Every row gives one point. Any point is a mix of the corners, with weights that add up to 1. It lies inside the corners' shape when no weight is negative. Is each point inside? If not, which corners have a negative weight?
In the rows, 128 means zero.

Corners:
(1): [103 129 146]
(2): [144  79 126]
(3): [137 195 174]
(4): [178 139  74]
Points:
[138 164 127] => outside (2)
[129 163 154] => inside
[159 146  96] => outside (2)
[149  98 119] => inside
[127 121 164] => outside (4)
[142 157 142] => inside

Corners:
(1): [113 121 127 154 150 141 181  19]
(2): [138 140 134 112 130  69 123 187]
(3): [129 162 126 145 107 115 137 186]
(4): [ 96 126 118 175 112 150  69  90]
(5): [166 130 151 114 117 117 129 192]
(6): [151 135  70  87 107 163 177  55]
(7): [ 76 144 169 139 117 131  97 113]
(8): [150 170 131 113 159 125 107 169]
(9): [ 64 113 113 146 131 164  78 143]
Points:
[170 136 116 115 137 121 145  96] => outside (3, 7, 9)
[ 86 139 113 137 129 134  84 156] => outside (1, 5)
[111 135 123 145 122 148 108 121] => outside (2)
[134 143 121 123 121 118 131 127] => outside (9)
[154 139 137  94 135 113 143 164] => outside (3, 4)

Corners:
(1): [142 184 160 105 144 124 159 134 115  96 113  87]
(2): [119  81 150 162 158 126 146 115 118 107 184 157]
(3): [127 161 142  59  94 131  97 127 118  92  93  71]
(4): [137 102 122 113 120 114 191 155 154  86  87  82]
(5): [164 150 194 139  81 167 103 132  82 124 131  76]
(6): [ 99 150  77 128 108 119 154 146 156 121 107 135]
(7): [108  97 129 117 164 144 119  92 154 185 155 110]
(8): [ 85  94 176 151 176 130 118 119 121 160 112 144]
(9): [139 132  71 132 166 104 119 146 178 113 101 115]
(10): [131 148 137 111 114 132 139 173  78 103 127  50]
(11): [ 93  99 154 165 171 176 132  59  93 141 142 127]
(12): [131 160 150  84 123 184 129 177 130  87 111  77]
(13): [ 78 109 124 196 168 108 160 126 208  95 143 117]
Points:
[115 132 156 119 125 151 134 129 117 121 129  96] => outside (9)
[117 124 142 149 141 123 144 116 130 118 132 111] => outside (12)
[113 110 101 148 176  96 170 165 173 109 134 133] => outside (3, 5, 11)
[113 116 133 138 146 127 150 127 152 115 127 105] => inside

Corners:
(1): [143  96 143 131  69 100 168 118 131  88 124 122 126  96 127 184 157 127]
(2): [ 45 119  82 118 148 171  85 148 105 137 141 123 186 111  98 132  83  89]
(3): [167  95 202 113  90 140 134 149 119 125 135 161  80 162 137 109 139 126]
(4): [162 211 117  60 114  82 128 165 148 115 106 131 154 141 187 136  69 148]
(5): [ 59 140 145 143 156  64 137  76  62  81 166 108  57 113 184  75 195  76]
(6): [158  74  95  94  99 109 109 131 185 105 108 136 120 183 162 184 176 130]
(7): [161  54 115  53 157 102 101 108 176  97 126  74  97 101 167 110 138 127]
(8): [102 124 124 106 146 140 168 135 145 139 170 115 110 104 144 116 161 109]
(9): [113 103 109  66 107 149 120 110  96  89 182 150 124 133 141 103  67 153]
(10): [139 160 141 149 122 121 129 129 133  61 124 139 141  97 105  72  95  90]
(11): [136 160 156 127 210  83 118 115 140 115 125 139 174 157  89 160 148 117]
(12): [111 148  75  83  90 130 102  92 101  72  93 132 203 110 174  92 131 131]
(13): [128 139 120 120 119 166 107  77 166 131 142  96 127  77  90 111  98  92]
(14): [100 137 163 127  91  80 213  96 142 121 124 114 121 158 167 126 131 136]
(15): [164 163 124 116 128  89 110 106 162 185 204 126 229 166 108 110 109 118]
(16): [118 123  91 100 126 112 113 136 115 143 132 116 129 110  77  85 129 116]
(17): [154 160 146 143 110 145 131 155 120 143 173  84 167 159  95 101 114 151]
(18): [178 127 125 155 128 122 175  98 112 136 130 109 151 125 127 138 143 103]
(19): [181 127 138 156 118  78 140 110 162 140 113 125 160 137 177 160 152 171]
Points:
[136 138 125 106 116 116 126 119 130 115 131 126 148 127 136 119 123 123] => inside
[115 142 108 106 130 124 127 118 128 112 142 112 148 118 122 118 114 106] => outside (3, 19)
[154 153 132 117 122 126 121 125 136 123 127 124 185 126  98 118  88 135] => outside (5, 6, 8)
[130 141 120 110 122 117 122 116 129 105 125 126 154 122 137 115 122 121] => inside
[165 129 130 106 118 111 139 130 187 155 117 102 179 161 160 178 140 141] => outside (5, 9, 10, 16)
[134 133 143  86  83  91 140 120 116  93 158 128  93 142 179  77 143 133] => outside (2, 11, 13, 18, 19)
[137 123 131 116 123 101 130 115 137 132 134 117 136 144 143 146 135 132] => outside (8, 10, 12)

Corners:
(1): [135 165 106  89  95 120  63 135 163 151 101 125 118  97 159 141 122 180
 110 174]
(2): [156 182 176 126 149  86 151 135 120 147 134 139 123 113 110 151 149 116
 153 182]
(3): [ 99 143 139  41 152 110 176 188 182  86 162 175  84 183 125 127 117  72
 170 125]
(4): [136 131 146 143 100 148 118 164  88 179 143 119 111 104  82 144 141  94
  85 183]
(5): [136 103  67 171 160 158 105  69 174 144 116  79 166 156 143 140  79 175
  64 113]
(6): [ 87 155 167 110 148 165  66  95 173 176 145 161 121 117 142 126 116 147
 168 157]
(7): [126  94 158 142 181 101 136 101  78 151 111 100 129 110  97 169 118  77
 143 128]
(8): [ 93 128 106  91  97 123 125 176 118 128 137 166 173 116  93  93 163 178
 157 104]
(9): [ 64 113 129 127 167 161 169 136 171 156 150 142 119 158 142 117 174  67
 126 118]
(10): [ 77 113 119  71  74  90 165 167 116 107 171 143 191 175 160 108  98 197
 131 107]
(11): [ 84 179  94 145 138 136  61 108 123  62 181  73 184 123 113 123  75 178
 156 144]
(12): [ 79 149 123 150 174 146  98  62  87 134 144  93 106 170  73  95 125 137
 127 172]
(13): [116 111 101 133 174  84  97 147 125 106 150  81 101 108 168  93 109 124
  38 103]
(14): [153  85 158  69 158  84 172 160  89  83 139 136 101  83 163 107 122 118
 126 128]
(15): [127 125 125 122 112 146 191 123 106 181 136 152  82 174 144 159 105  79
 118 100]
(16): [ 97 155 154  79 168  86 172  84 140 128 118 128 121  95 106 168  87 117
 100 160]
(17): [ 58 130 127 175 136  82 163 103 140 179  93 185 183  79 159 132 136 136
 143 172]
(18): [149 116 104 128 120  86 174 109 170 146 144 127  97 144 138 145 159 128
  71 134]
(19): [107 179 197  89 132 161  69  91 165 149  88 169  91 109 135 139 125  97
  79 170]
(20): [134 131  89 120 182 166 137 148 179  86 190 146 137 177 178 210 129 160
 148 100]
(21): [141 134  61  85 129  87 114  93  78 152 180  80 127 151 144 110 100 110
 101 150]
Points:
[100 141 130 124 131 128 129 108 133 159 132 133 130 138 114 131 126 121
 129 146] => outside (13, 14, 20)
[ 93 150 111 121 160 123 103 133 135 111 151 119 140 117 121 110 121 142
 140 158] => outside (7, 10, 15, 18, 19)
[111 122 121 107 134 119 136 134 139 132 141 133 129 127 146 134 115 125
 116 125] => outside (2, 12)
[101 132 122  92 115  97 136 156  98 117 141 138 141 121 127 123 117 137
 129 132] => outside (2, 5, 6, 9, 18)
[121 136 129 109 137 119 130 126 141 140 140 131 119 128 144 141 117 123
 112 141] => outside (8, 12)
[106 134 124 126 144 110 122  95 117 142 131 113 133 122 134 122 112 135
 111 138] => outside (3, 4, 20)
[118 114 141  78 162  99 163 134 120 119 157 137  95 150 148 116 125  99
 118 107] => outside (1, 4, 5, 11, 17)
[114 134 125 126 133 127 123 112 122 149 132 126 130 125 131 132 122 132
 108 141] => outside (3)
[101 131 104 117 129 141 111 124 141 130 155 118 132 158 133 125 119 140
 118 123] => outside (2, 14, 16, 17)

Corners:
(1): [145 124 191 166 175 148 175  96 115 125 173 132  95 213 149 152  60 167
 126  51]
(2): [ 99 112 120 134  72 160  94 156 144 126 134  96  86 146 125 131 146 123
 133  66]
(3): [159  85  87 153  95  63 157 109 109  81 115  77 120 123 135 156 150 140
 122  98]
(4): [116 162 145 106 169 181 129 110 132 114 133  90 118 147  78  60 134 141
 176 183]
(5): [112 138 122 119  60 128 144 136 143 115  89 106 112  54 169  99 138 101
 149 129]
(6): [137 150  39 163 186 159 169  73 189 150  99 143 147 130 101 101 177 137
 144 155]
(7): [162 192 131 136  85  90 170 216  58 114 148 110 132 125  86 160 126 105
 182 134]
(8): [131 131 118  99 155 111 210 134 162  97 109  77 185 113 124 109  95  75
 160 180]
(9): [ 94 142  88 133 114  96  62  58 136 179 154 138  93 144 116 114 133  66
 123 108]
(10): [127 133 114  71 113 133 151  96 141 131 161 131 133 146 113 116 150 100
 144 137]
(11): [103 128 133 163 122 123 156 106 149 167 144 143  81 168 135  92 209  70
 155 119]
(12): [136 149 110 103 140  90 141 155 118 143 127 161 114 164 144 160 107 120
  87  86]
(13): [ 48 133 145 146 100  83 122 104 161 127 137 132 149 135 160 167  83 146
 144 149]
(14): [104 183  68 138 183 168 127 118 122 176  67 193 128 138  61 106 125 132
 147  82]
(15): [174 150 147  91 147 117 146  78 141 168 136  78 146 142  86  77 133 193
  88 110]
(16): [111 101 105 158  60 163 129  70 144 110  76  77  76 108 141 177 120  83
  83 145]
(17): [176 120 159 129  31 121  91 128 141 104 119 102 110 183 118 122 128 140
 111  95]
(18): [ 94 167 153 155 157  88 198 112 150  97 179 119 143 211 102  84  61 132
 114 100]
(19): [187 143 135 147 113 151 134 101 215 119 118 128  86  98  67  75 150 100
 102 112]
(20): [124 151 115 145  98 144  93 116  86 114 119 104 132 101 143 137 204  78
 151 115]
(21): [178  82 117 182 148 151 182 144  65 142 134 176  84 152  89 150 130 105
 119  85]
Points:
[131 128 107 126 104 114 140 123 118 132 116 114 125 123 132 139 140 115
 138 116] => outside (4, 18, 19)
[121 134 115 141 127 136 144 112 128 134 124 122 111 132 117 127 135 109
 132 116] => outside (17)
[136 129 118 133 109 118 151 123 116 119 129 100 119 139 130 124 143 115
 139 120] => outside (13, 14, 19)
[118 138 125 131 119 121 148 120 139 125 122 118 131 131 125 126 118 118
 139 127] => inside
[120 135 118 135 107 135 131 124 136 129 121 117 112 136 118 123 131 116
 133 107] => inside
[132 135 130 132 122 113 149 118 127 127 132 123 118 145 120 125 123 112
 125 113] => outside (2, 6)
[135 157 126 131 156 129 160 132 116 152 149 144 133 171 113 107 125 118
 145  90] => outside (3, 4, 13, 16, 19)
[120 140 118 127  79 102 132 119 145 119 126 103 126 115 137 125 142  99
 131 130] => outside (1, 4, 14, 21)
[122 152 116 141 104 143 117 105 144 144 130 130 108 143  96 100 151 112
 134 124] => outside (1, 3, 8, 12)

Corners:
(1): [129 131  84 140 117 214 106 136 163 153 143  72 135 131 145  97 124 110
 163 167]
(2): [120 180  93 112 124 154 158 126 191 166 173 132 209 114 156  91 131 126
 179 103]
(3): [118 160 137 114 139 116 174 108 117 172 124 131 160 130 163 120 108 172
 156 113]
(4): [114 159 120 116 184 124 150 161  88 119 109 168 159 163 114  96  62 160
 161 124]
(5): [200 113  88 193 175  92 131 126 122  85 130 203 118 156 102 157 117 210
 101  98]
(6): [163 107 105 133 160 127 105 123 103 108 122 182 102 168 115 232 111 194
 149 150]
(7): [ 87 115 118 104  79 133 139 184 133 126 109 123  76 132 114 149 160  88
  74 115]
(8): [169 149 115  76 135 188 126 119 221 142 155 124 178 112 122  92 124 119
 126 144]
(9): [115  94 127  94 157  92 173  87 125 211 106 151  89 162 129  92  98  78
 142  70]
(10): [ 60 106 145 140  86 143 118 144 114 123 101 138 106 116 154 155 165  96
 119 158]
(11): [ 92 126 140 105 115 120 126 182 138 122  74 149  82 137 151 160 157 137
 166  70]
(12): [141 120 121  65 156 101 176  94  53 131 120 129  93 150 121  78 136 152
 168  77]
(13): [131 141  77  90 141 195 139  86 182 142 115 103 178  49 140 113  75  76
 139 149]
(14): [158 122 112  98 148 132 116 122 176 120 151  68 170 116 151 154 112 120
 103 150]
(15): [181 131  84 131 155  96 119 177 102 125  85 163 163 140  82 179 148 176
 155 183]
(16): [141 114 153 130 137 176 145 193 181 129 149 107 130  93 149 158 139 115
 110 203]
(17): [128 142 101 151 146  53 122 129 119 156 131 135  99 129 107 126  93 152
 155 122]
(18): [ 90 100 158 172 115 130 137 144 159 107  84 131 118 104 100 187 170 121
 117 147]
(19): [102  68 129 129 143 108 162 132  77 199  99 138 144 151 117  99 120 146
 172  87]
(20): [101  73 117  83  78  90 181 114 102 186  86 175 122 197 130 110 101 119
 147  96]
(21): [182 143 123 144  96 183 134 155 159 137 149 108 155  86 147 161 101  87
 113 114]
Points:
[125 120 112 131 125 140 132 144 151 140 120 132 141 126 126 140 127 122
 135 133] => outside (3, 12)
[123 111 121 127 127 124 143 136 126 145 112 133 121 129 131 144 132 130
 137 117] => outside (4, 8)
[129 131 105 133 131 136 119 138 131 121 122 139 137 124 123 151 133 141
 143 134] => outside (3, 9, 16, 20)
[129 122 116 128 131 138 136 138 147 141 121 137 137 126 131 141 120 127
 133 129] => outside (12)
[135 157 127 107 148 140 144 151 160 130 130 108 169  97 134 125 117 134
 138 132] => outside (1, 5, 6, 9, 10, 20)
[165 128  99 110 158 124 138 114 117 152 118 146 139 151 125 119  85 149
 158 106] => outside (2, 7, 10, 16, 18)
[115 129 109 102 109 133 152 121 143 170 128 111 147 118 131 104 133 103
 140 116] => outside (4, 5, 6, 11, 16)

Corners:
(1): [112 119  64 133 133 144 133 136 150  95 136 108 149 115 107  91 138 137
 106 149]
(2): [108 114  69 143 146 134 123 132 108 100 125 135 129 124  94  51 140 158
 113 141]
(3): [131 126  99 136 149 129 149 146 164 223 111 123 156 119 119  74 104 164
 109  90]
(4): [129 121 131 135 128 113 129 128 134 101 148 103 108 120  98 151 145 121
 106 130]
(5): [134 111 101 148 159 117 179 144 114 121 150 132 119 147 114 147 116 144
 126 170]
(6): [117 122 111 114 141 105 142 152 115 127 150 143 113 125 135 155 128 162
 123 154]
(7): [118 105 142 115 150 118 133 146 117 101 143 126 114 117 153 161  82 124
 125 131]
(8): [111 186  61 133 138 145 133 108 135  84 125 108 130 139 137 135 131 111
 136 111]
(9): [ 96 120 120 116 126 106 152 142 142 110 133 115 118 141 121 118  68 144
 100 137]
(10): [138 115 141 144 127 111 130 130 158 142 136 121 125 119 172 110 121 154
 134 147]
(11): [119 118 120 127 149 110 140 108 152 165  77 123 109 120 128 136 112 144
 132 139]
(12): [146 116 132 127 136 104 148 123 120 127 112 118 154 112 110 141 121 139
 133 154]
(13): [107 128 133 110 128 112 190 154 148 105  99 141 125 124 184 131 132 121
 118 114]
(14): [132 125 150 143 149 112 132 155 118 117 127 143 127 158 123 148 117 134
 142 151]
(15): [140 118 106 158 113 172 120 128 112  99 139 116 120 139 125 146  88 146
 127 140]
(16): [146 114 149  98 139 122 148 145 146 124 139 137 122 159 149 139 110 144
 157 118]
(17): [ 73 115 130 133 147 108 135 101 124 133 116 106 137 110 102 114 130 144
 136 143]
(18): [104 110 103 125 144 115 136 107 124  91 136 163 142 154 115 118 131 143
  74 152]
(19): [115 160 125 126  86 137 144 138 159 225  93 101 146 113 142  86 130  42
 157 101]
(20): [130 191 148  96 130 147 172 138 161 136 127 141 123 119 173 147 132  69
 134 115]
(21): [129 140 137 116 139 116 168 140 174 108 124 249 116 119 178 151 115 108
 117  75]
Points:
[123 116 124 135 142 120 143 131 123  93 136 146 119 124 131 143 134 136
 113 156] => outside (3, 8, 9, 16, 19)
[114 113 150 110 151 107 151 143 150 118 134 155 118 130 150 144 113 147
 116 124] => outside (2, 5, 8, 12, 15, 19)
[118 130 120 123 140 117 148 133 141 126 122 138 127 126 135 126 123 128
 125 126] => outside (15)
[126 132 119 128 137 123 147 132 133  82 135 166 106 150 145 149 117 141
 114 136] => outside (1, 3, 7, 12, 17, 19)
[120 125 117 124 137 122 145 139 131 114 135 139 128 130 135 127 119 134
 121 132] => outside (11)
[123 129 122 127 136 124 146 130 141 128 120 130 128 128 134 127 116 127
 126 129] => outside (6)
[140 128 121 134 138 129 133 143 115 131 149 118 129 140 127 135 120 128
 137 146] => outside (1, 9, 11, 13, 17, 21)
